Each row of a before or after table is a point. The points were changed in one or more steps. Then noise was added and the rows were shuffled. The steps act on columns, c1 being the first. Write out the steps. A step turns or swaps two columns, mirrors them in a line or flattens them onto one, adds a multiple of one to another, or multiplies or shifts one. Angles are multiples of 10 degrees, from the lower column toward the higher: turns from -170 to 170, lines from 10 to 170 but not 90. Use the fewest steps. Two steps may share a column if one is a turn and the other turns, adds or multiplies; they go together, in the order done. Otherwise the lowest column goes first.

Before:
[[ -6 -40   2]
 [ 46  18  -5]
 [ 21 -29   7]
 [ 27 -22  17]
 [ 36  71   9]
 [  9  -2   8]
 [-35 -52   9]
 [ 12  14   8]
 [ 33   0   4]
 [ 17 -32 -34]]
After (10 x 3):
[[-25  46 -28]
 [ 34  12 -20]
 [ 29   3  -4]
 [ 23  27 -18]
 [ 33 -69  16]
 [ 16 -15  -1]
 [  1  41 -16]
 [ 12   0  -5]
 [ 11  39  21]
 [ 42 -16  12]]
Steps: turn c2 and c3 by 160 degrees; add -0.3 times c3 to c1

Before (9 x 6):
[[ 14  -6  22 -19  -6  32]
 [  2  11  30   0   5   7]
 [-42   1 -41 -32 -34  34]
 [-46 -42 -19 -17   7 -91]
 [-32  11  33 -22  13  32]
 [  6  10  15 -34  22  47]
 [  2  13 -26  46  -4 -36]
 [ -5  15  31 -29 -14   0]
 [  4  -8  41  12  -3  40]]
After (9 x 6):
[[  2   7 -33  43  -7 -20]
 [ -3  -8  36   7  -5  38]
 [ -4 -46 -96 -18  17 -24]
 [  0  20  -4 -34 -14  26]
 [  1  11  29 -18  13  30]
 [ -6  14   8  -1   4  28]
 [ -2  16  42 -34  22  15]
 [  2  -9  35 -32 -29 -47]
 [ 10  -5  31 -20  -9  18]]
Steps: flatten c1 and c5 onto the line at 100 degrees; swap c3 and c6

Before:
[[ 21  18 -10  -7 -41  43 -44  19]
 [ 24  38   6 -29  17  33  -7 -32]
 [-12 -12  11 -34 -16 -45  12  38]
 [-21  14  -7  -8  -3  48 -41  22]
 [ 14   3 -18  10   2  32 -57 -20]
 [-26 -15 -39 -37 -25 -19  21  44]
 [ 11 -13  -5 -19   0  47 -54  31]
 [  1 -26 -18 -28 -16 -11  31  32]
 [  8 -21  -3 -11 -13   8  36  31]
 [ 14   4 -28  -7   0  -8  13  63]
 [ 38  20  -6 -56  18  27 -27 -35]]
After (11 x 8):
[[ -7  34   2 -26  15 -13  38  13]
 [-14  16 -26  -7  -4  -9  42  51]
 [-35  -9 -17 -54 -26  22 -45 -15]
 [-16  13 -21   9  -6  36 -65  12]
 [ 17  -4 -18  -6   2  50 -25  39]
 [ 21  38 -15 -35  33 -12  37  27]
 [-25 -31 -18 -33 -23  29 -19 -25]
 [ -9  14  17 -12  13  10  49   5]
 [-12   6   5 -24  -2  49 -31  55]
 [ 10   1  10 -28  20 -39  30  29]
 [-25  -7 -23  -5  38  40 -32  41]]
Steps: turn c1 and c5 by -170 degrees; mirror c2 and c3 in the line at 110 degrees; turn c7 and c8 by -30 degrees

Before (13 x 9):
[[ -6  29   5  59 -27  66  24 -11   8]
 [  9  28 -22  51   1  43  63 -15 -15]
 [ 12  54  -7 -20  -2 -37 -28  37  -1]
 [ 28  46  27 -27  15   1 -11  19  -3]
 [-44 -36  41 -27 -16  12  30  -6  -4]
 [-23  59  33 -24 -17  -5   3   4  18]
 [ 19  32  28 -56  -9 -29 -29 -40  21]
 [ 50  48   3 -45 -24  -2 -26  35  -5]
 [-33  31  -8  25 -17  62  27 -31 -35]
 [  4  26   5  47  -3  43  39  16  -7]
 [-24 -17  11  -8 -14   2 -14 -27  12]
 [ -7   4  39  10 -43 -14  27   4 -29]
 [-13  13  -3 -34 -33   7  20 -18  26]]
After (13 x 9):
[[ -8  26   5  20   4 -39  40   8   5]
 [-13  29 -26  21  -7 -41  68 -12   9]
 [ -1  50   2 -19 -14   3 -29  29  56]
 [ -3  44  28 -14  20   2 -16   9  27]
 [ 16 -22  14  -5 -24  -5 -12 -12 -27]
 [-34  33  -7  13 -30 -61  28 -25 -29]
 [ 22  14  -4 -12 -37  -9  20  -1 -16]
 [ -5 -36  43  -9 -17 -15  31  -2 -43]
 [ -1  53  -6  -5   9  35 -28  29  13]
 [-33   5  37   1 -41  16  33  15  -6]
 [ 25  34  26 -25 -17  32 -30 -21  21]
 [ 17  58  33  -8 -16  -1   2   5 -22]
 [  6  33   5  26 -27 -65  21  -5  -7]]
Steps: swap c1 and c9; multiply c4 by 0.4; turn c5 and c8 by -20 degrees; multiply c8 by 0.7; multiply c6 by -1

Before (14 x 12):
[[ 51 -29   8 -41 -39  20  29  52   0  -8 -22 -26]
 [  2   5  29 -32  11  -4 -39  42  -3  11 -10  16]
 [ 53  -2  41   1 -12  -1 -19  37  15  41 -21  -6]
 [ -7  24  -8  -3 -19  32 -20   5  15  38  -4  27]
 [  0  39 -30   4   8 -14  29 -18   1   3 -56  -8]
 [ -5  79 -36   9  28  -5  10 -14  57   4  34  -5]
 [ -7   0  -5 -25 -23   1  21 -17  -5  14 -34 -74]
 [ 18 -28  14 -13 -45 -28  34   8 -16   5  -4 -17]
 [  3  36 -58  21  38   1 -16 -20  10  16  14 -10]
 [-18  35 -30  37   6   3   2 -19  58 -33   2 -18]
 [-36  64 -42  36  16  -4  16  17  21  19   4 -25]
 [ 14 -18 -13 -25 -21 -22 -34  43  24  41 -31  10]
 [-27   8 -24  18  44  10  24  -7  45  21  -3   3]
 [-31  31 -34 -31   9 -23  18 -34  20  44 -34 -20]]
After:
[[ -4  57  21  -8  27  59 -30 -44 -62   5 -25   6]
 [  5  13 -33  15 -45 -77 -17 -22  16  -6   1  14]
 [-22  14  19  -1 -19  24  10 -26 -14  25   8 -27]
 [ 25 -15 -24  46 -39 -31 -18  22   4 -29  20  19]
 [ -4   0   2  28  11   9  48  12   5   6   9 -22]
 [  9  27  22 -33   5  25 -21 -48 -58 -10   8  23]
 [ -1  37   4  -2   7  15 -42 -48   8   1  55   7]
 [ -6  11  55 -19  39  52 -25 -49 -13   8 -13  14]
 [-10  11  -9  37 -23 -19 -20 -47  10  11  33  68]
 [-35  34  14  35  10   4 -34 -63 -13  42  37  14]
 [-22 -19   4 -18  44  51 -34 -37 -44  25  12   0]
 [-25  48  22 -32  16  43 -38 -13 -20  29   1  31]
 [  2   6 -20   0 -12 -11  42   8 -11  -3  23   7]
 [-14   5  33  24 -21 -45  18  14 -19  17  35 -14]]
Steps: flatten c1 and c10 onto the line at 130 degrees; add 1 times c5 to c6; turn c2 and c6 by 30 degrees; turn c3 and c7 by 140 degrees; turn c4 and c12 by 170 degrees; shift c8 by -30; turn c9 and c11 by 170 degrees

Before, 10 rows:
[[ 22 -24 -22   9 -10  13 -15   1   1 -23  39   8 -25 -15]
 [  1  -6 -13  16   6 -11  34  11  32   2   8   9 -10  -8]
 [-31  -1  42   5 -10  -4  -8  -3  -2  20   0 -89 -26   1]
 [-72  -5 -26  -6  -9  11  -5  -3  -5 -25 -10 -55 -22   5]
 [ 21 -41  19  15  10  -8  20  -2  10 -12 -28  10  -5 -53]
 [ 17 -26 -14   9  -3  -8   7  57   2   1 -17  24 -25   2]
 [ -6 -31 -15 -14   9   2 -14  37  16 -22  24  28 -28 -36]
 [  0  -5  19  18  30 -14 -17  22  -3 -17 -27  10 -12   4]
 [  4 -17   5   2  -8 -37  -5  -6   7 -23 -13  26 -28  -2]
 [ 11  -2 -23  -2  11  -1  20   6   7  22 -14  32 -24 -22]]
After:
[[  0  18 -96  -2 -11   9  -1  -3  -1  38 -31  25 -26   0]
 [-26  15  -5  40  29  22  -8  22  -2 -32  -1 -21 -13   4]
 [ 24 -11  32  -7   8  13   7  36  15 -27  -5  -8 -10 -37]
 [-14  18  40   5  10 -19  -7   5   5  19  11  -4 -14 -21]
 [-27 -21  -5  22  10 -16 -14  -2  10 -27  21 -21  21 -52]
 [-12   3  17  -3  -8  19 -34  -6   7 -39   3 -21 -27  -3]
 [  9  14  15  21   5 -28 -22  10  32   4   2   5  -6  -8]
 [ 39  -4  20   3 -10   8  19   0   1 -14  21  11 -18 -15]
 [-11  15 -26 -12  -9   2  12  -3  -4  14 -72  55 -25   6]
 [-17  -6  28   5  -3  -2  -9  58   2  -2  17  -5 -26   2]]
Steps: swap c1 and c11; shift c2 by 20; turn c3 and c12 by -130 degrees; add 0.7 times c12 to c10; add 0.7 times c5 to c4; turn c6 and c7 by 110 degrees; add -0.5 times c14 to c13

Before (11 x 18):
[[-16  -5  29   8   3  24 -24  -6 -30   2  -9 -35 -23 -12 -11   3   6  17]
 [-28   3  12 -16  -2  19  33 -16  23  16  -2   6  18  -6   5 -30 -31  13]
 [  5  -5  11  21  -2  19 -13  23  24  -8  17  12  14 -18  10  -8 -20   7]
 [-18  -3  -2  12  49  21   3  -9  19  14  -8 -30 -10  15  -3   5 -31  -3]
 [-14  30 -45  20  13  17  29  17 -35   4  -9   8  -3 -18   0   8 -16  22]
 [  0  -3  10  15  -5  34 -12 -36  -9  -9  51  12 -87 -15   2   8 -29   1]
 [-18  -8  20 -43  -9 -43 -25 -12  21  -8  -9   0  10  -3 -11   1  73 -82]
 [-14  -5  10 -41   7  42 -19   7   2 -11  23  11   3  26 -64 -35 -18   5]
 [ 17 -10  -1   8   9 -47   7  22   8 -47  27  -3 -21  18  -7 -10 -35  25]
 [-22  -1 -21  10  -6  10 -15 -36  23   2 -10  -7  -4 -10 -73   2 -33   5]
 [-11  16 -15 -56  -6  28 -21  11 -15 -31  -2  -4 -18 -14 -11  -2  20  27]]
After:
[[-14  -4   3  -6   7  20 -28  10 -31  22  13  35 -25 -14  -6   6  -5  14]
 [-19  -8 -10  13   2  46 -29  -7  -1   3 -27  -8   0  29 -62 -33  34   5]
 [ -4  -2   8  23  53  25 -74   3  17  40 -14  26 -11  20   3   9 -21  -2]
 [  2  -9 -26   4  -3  17 -10 -21  26 -19 -24   2  10 -18  15  -7 -22   6]
 [-16 -11 -27 -42  -6 -44 -12  13  19  12  43  15  10  -4 -11   4  59 -81]
 [-14 -11   0  13   9 -47  -5 -18  10 -93 -38   3 -19  20  -7  -6 -12  25]
 [-10   3  10  30  -8  11  -8  36  23  31  -9   1  -6 -10 -74   5 -20   4]
 [ -3  35  47   5  15  17   7 -17 -38  19  -3 -37   0 -16   7   9 -26  23]
 [ -9   3 -22  29  -4  21  35  23  31  62 -12   9  21  -6  13 -31   8  14]
 [-30  14  16   7  -3  28 -16  -8 -16 -29  11  -5 -16 -13 -12  -2  53  21]
 [ -2  -1  -7  -7  -6  34  -7  37  -8 -13 -58 -10 -88 -13   4   7 -16   2]]
Steps: turn c1 and c10 by -40 degrees; multiply c10 by 2; add 0.5 times c9 to c3; turn c3 and c12 by 150 degrees; turn c11 and c17 by -150 degrees; turn c4 and c17 by -110 degrees; add -1.5 times c5 to c7; multiply c8 by -1

Before:
[[ 15  13  -3 -11  17  23   0  28  -8  17 -40  28 -50  35  21 -83  33  -2
    1  34  -1  42 -23  22]
 [ 10 -36 -17 -21  14   1   3 -30 -16  22 -16 -28  27  10 -14   1   6  24
   45 -47   2 -31  18 -24]
 [ -3 -18  -6 -40  -4 -11  19 -23   2  -1  37 -20  -6  -9  16   7  -3 -15
   32 -40   3   8  38 -20]
 [-43   7  21 -21 -58 -20 -46 -31  10 -10 -11  16  21  33 -35 -11  18 -30
   -2  -3  -7  12  14  47]
 [ 26   7   1 -32  36  37  15  11 -36  54   7 -46  22  -4  43 -15  -8  -3
   24 -31  14 -20   8  14]
 [ 23 -48  31 -24  20  27  11   0 -50  17  19 -48 -14   6  17  -5  45   4
   42 -24  17 -29   5   4]
 [-10   9  -5 -34 -43 -36 -49   3 -24 -15 -14   6 -14  57 -33  15 -24 -50
    6   0 -14 -14  20  11]
 [ 43 -26  17 -23 -26 -27  10 -10 -36  22   0 -30  28 -30 -15  12   0  -1
   44 -27  13   4   5  -2]
 [-17  32  -6 -55  30 -15 -14  34 -20   8   0 -14 -18  48 -10 -60  32   5
   19   4  -6  45 -25  25]
 [-25   2 -10 -18 -30 -44 -46   9  -4 -25 -21  -3   8  56 -51 -63  18 -63
  -35  42 -42  29  40  39]
 [ 11 -12  15  -8  31   8   7   6 -49  13  22  -6  18 -16  33  10  15  38
   21 -16 -21  -5   0 -19]
 [-41  37 -12  -6 -12 -66  -6 -18 -24 -21 -21   9   6  75 -27 -26  11 -66
  -19  27  18  11  12  31]]
After (12 x 24):
[[  7   7  -2 -48  37  38  17 -12  10  53   6 -48  22  -2  42 -18  -9  -2
   23 -31  16 -20  23   5]
 [ 39  35 -12 -24 -11 -66  -7  29  -8 -23  -5   8   7  75 -25  -1  11 -63
  -19  28  17  12 -33  29]
 [-16 -11  15 -50  31  10   6 -19 -18  13  -5  -5  15 -16  33  -2  15  38
   23 -16 -26 -10   8 -23]
 [ -5 -39 -17 -23  15  -3   5  28  12  20 -17 -25  29  10 -13 -17   6  22
   45 -47   3 -31   2 -28]
 [ 74  13  -4 -13  15  24  -1  23   3  16  45  28 -50  34  20   9  32  -1
   -1  32  -2  42  52  19]
 [ 65   2 -12 -15 -31 -44 -48  14  14 -27  18  -4  10  56 -52 -37  18 -63
  -37  40 -42  23 -17  34]
 [-24 -25  16 -42 -25 -27  11   4  -1  25  -9 -31  30 -30 -17 -19   1  -1
   45 -27  15   4  33 -10]
 [ -5 -16  -6 -15  -3  -9  18 -23  34  -2 -38 -18  -3  -7  17 -36  -3 -17
   32 -40   4   5 -17 -32]
 [ -2 -49  30 -54  22  28   8 -16  -5  16  -9 -48 -16   7  14 -13  45   3
   41 -23  18 -26  21  -7]
 [ 25   6  21  -1 -58 -20 -45  25  25 -11 -22  17  22  32 -38   2  17 -29
    0  -3  -7  13 -40  41]
 [-13   7  -9 -38 -45 -34 -46  11  17 -15   9   8 -10  57 -33 -13 -24 -52
    6   0 -17 -13 -20   1]
 [ 64  32  -6 -46  32 -14 -11 -17  41   8  29 -12 -20  48 -11  22  33   6
   17   7  -4  49  13   9]]
Steps: turn c1 and c16 by 110 degrees; turn c16 and c23 by 110 degrees; add 0.3 times c4 to c24; turn c4 and c9 by -60 degrees; turn c8 and c11 by 120 degrees
